Every row gives one point. The last column is the point's height on a tilted bowl or saddle (a function of degree 2), plus a little noise. Along how many of its main directions does it bend up, bend down or stay straight?

Points:
[[ 30 -34 -83  -8]
 [-73 -23 -22 -79]
 [ 29 -44 -45  33]
 [-29 -15 -53 -31]
 [ 48  27   9  -1]
 [ -6  21  49   9]
 [-10 -10 -49 -27]
 [ 28 -28  23   1]
 [ 12 -50 -33  30]
 [-40 -37 -66  -6]
 [ 20  28  64  39]
 [-58 -46  -4 -89]
 [ 13  64   6  41]
 [ 63  47  21  13]
 [-46 -21 -21 -51]
 [ 37  -1 -20 -17]]
Directions: 1 up, 1 down, 1 straight

Points, 26 rows:
[[ 23  37 -34  17  21]
 [ 46 -25  60  24 -64]
 [  0  10 -44  39  19]
 [-16 -13  10  54  -4]
 [ 39   0  21  32 -31]
 [-23 -30  19   7 -27]
 [ 31 -12 -30 -53  39]
 [-53 -29 -62  39  36]
 [-38 -19 -33  40  13]
 [-32  66  74  28  37]
 [-29 -12  -9  49   4]
 [ 52  12  53 -30  -1]
 [ 13 -42 -27  41  10]
 [ 18 -22  76  15 -54]
 [ -1   2  24  21 -20]
 [ 29 -25  42 -74  33]
 [ 58  19 -40 -94 116]
 [ 42  20  55 -37  18]
 [ 74 -40  36  22 -82]
 [ 32  33  54 -40  34]
 [-95 -36 -26  32 -19]
 [-37  35 -15 -19  -8]
 [-13 -65  10 -32  10]
 [-48  23 -26  62  26]
 [ 59  51  51  19  21]
 [-28   9  10   4 -21]]
Directions: 2 up, 1 down, 1 straight

Points, 43 rows:
[[  1 -24 -11 -82 -65 -33   4]
 [ -7  31 -67  12 -19 -32 -45]
 [ 20 -27 -23 -16  20  31 -10]
 [ 19  11  58  49 -30  39 -56]
 [ 24 -10 108 -26 -14  63 -11]
 [  1 -41 -10  54 -57  49  30]
 [ 19  33 -29 -28 -11  -3 -36]
 [ 32  -8  53  43 -18  32 -35]
 [  6  59  -1  37   3 -57 -42]
 [-42  44 -32 -22  -3 -19  -4]
 [ 59  18   6 -16 -24   6 -20]
 [-23 -28 -29  53  38   1  19]
 [  1  -2   0  10 -45  58   0]
 [ 55  21  -7  33  16  -8 -43]
 [  3   5  43 -23  29 -42  57]
 [ 18  42  30   5  29  24  18]
 [-48 -51 -21  14  19  -3  54]
 [-21 -39  15   0  32 -35  43]
 [ 10  41  37 -24  10 -71  58]
 [-52 -53  17 -22  11 118  60]
 [ 23 -42  17 -10  43 -11  31]
 [ 40 -25 -20  -8   6 -18  -5]
 [-15  15  22  20 -12  22  -2]
 [  0 -87  13  34 -16 -40  65]
 [ 30 -68  -4  19 -31  -6  47]
 [-26 -43 -12  11 -36 -26  43]
 [-39 -18 -33 -82 -34  53 -33]
 [ 34  57 -65  -4 -21   9 -89]
 [ -8 -24  27   5  56  -1  42]
 [ 44  37 -19   0  38  -1 -38]
 [-57  -4  40 -38 -45   4   2]
 [  1   4 -34  44 -10 -33 -25]
 [ 35   5 121   9 -10  20  -6]
 [  5  81  -8 -22  31  59  15]
 [ -8 -34   1 -48   5   4   7]
 [  0 -10  32 -54  46 -25  48]
 [  4 -96   9  -6  -2   5  56]
 [ 11 -13 -22 -51 -50 -34   6]
 [ 44 -14 -59 -31  42 -42 -72]
 [-13   4   8  11 -58 -32  -3]
 [ -7 -10  19 -53  10 -68  50]
 [-26   6  17  42  33 -10  11]
 [ 21  35  38  -2  30  22  27]]
Directions: 2 up, 2 down, 2 straight

Points:
[[  44  -86   -8   18   36  -65  -42  -15  -71]
 [  28   15   39   25   12  -21  -25   67  -26]
 [ -11   52   -6   10  -35    0   16   38  -14]
 [  21  -18   39  -10   10  -32   30    0    3]
 [   2  -32   47  -15  -43  -36  -52    0  -28]
 [  29   55  -16   34   20  -23 -121   24  -39]
 [  77   12   16   20  -39   42   53  -15  -32]
 [ -53  -14   31   69    5    3  -90   22  -51]
 [  39   27  -31  -59  -50  -41  -27   15  -45]
 [ -65   50   47   70   -1    8   34   -4  -44]
 [  10   19   59  -11   29  -27  -38   35    3]
 [ -18    3   32  -23   -6   34   47  -64  -26]
 [   4   28   26   62    8  -22  -51   14  -12]
 [  11  -38   30  -21   20   -7    5   14    7]
 [  -1   57  -14   41   20   -5   73   -4  -27]
 [  17   -6    1    3  -37  -10   46  -40  -13]
 [ -38    8  -63   23  -14  -55 -111    1 -112]
 [  43  -19  -57   43   62   42  -55  -26  -51]
 [ -29  -31  -22  -26    1  -37  -27    2  -47]
 [ -13   15  -35  -12  -21   24   35  -33  -24]
 [ -32   10    9  -54  -32   -9  -53   -2  -38]
 [  11   -5   -4  -22   20   10    2  -35   -8]
 [ -21  -11  -17  -10   62  -15   82   21  -46]
 [  -5   29  -28   70   28   21   32  -38  -28]
 [   7   45  -40  -51   73  -50  -13  -41  -26]
 [   2   11   -3   -8   18   11  -13   86  -45]
 [  10    6   19   14   20   51  -43   20   11]
 [ -41   -8  -45  -13   20   52  -16   -2  -56]
 [  46   24   58   14   33    9  -80   31   35]
 [ -19  -37   77    7   25  -46  -26   -9  -16]
 [  11   32   33    5  -43  -45  -21   33  -22]
 [ -20   12  -28    3   47  -29  -25  -19  -41]
 [ -38   47   19   58   29  -12   27   27  -37]
 [ -42   51   21   41  -20   16    7   42  -22]
 [ -14   65   43  -15   -6   30   -3  -27   13]
 [   4  -24  -23   62   13    1   35  -20  -33]
 [ -29   46   16  -10  -11   11  -50  -40   -1]
 [ -76   44   26   -2  -12  -13  -22   -7  -31]
 [ -36   98  -24    9   10   17    6   -1   -8]
 [  -8    4   31   30  -33   47   57   33  -14]
 [  29  -53    2   21  -60  -30  -19   53  -54]
 [  36    3  -66   -7   14  -50   14  -20  -65]
 [ -33   29    7   58    9   42    3   36  -12]
 [ -46  -36  -53   38  -37  -32   26  -23  -33]
 [   0  -70   76  -10  -17   40   -6  -49  -14]
 [ -76    9    3    6  -42  -24   -4  -42  -22]
 [  -4    4   21  -58    7   64   -1  -24  -26]
 [ -13   52   44  -22   28  -18    0  -19   19]
 [  40  -40  -47   -6   -6   25   23   19  -58]
 [ -13  120   41   25    3   28   57  -66   14]
 [ -54   -4  -18  -20  -26   13   48   68  -21]
 [ -48  -31   -3   -2   13  -37  -31  103  -74]
 [ -40  -68   -2    3   -8   21  -37   -8  -31]
 [  51  -71  -34   36   32   21   35    7  -46]
 [ -25  -84   -4   -8   70  -17   23  -82 -100]
 [ -79   24    5  -54   40  -12   43  -33  -51]
 [ -64    8  -40    7  -34  -29    3  -18  -17]
 [ -41   82  -48  -20  -18  -41  -23   11  -15]
 [ -19   58   16   39   14   28   13    5   -2]
 [  43   12  -20  -54   10   69    0   13  -49]
 [   1  -13  -11   -1    0    9    7   36  -17]]
Directions: 2 up, 5 down, 1 straight
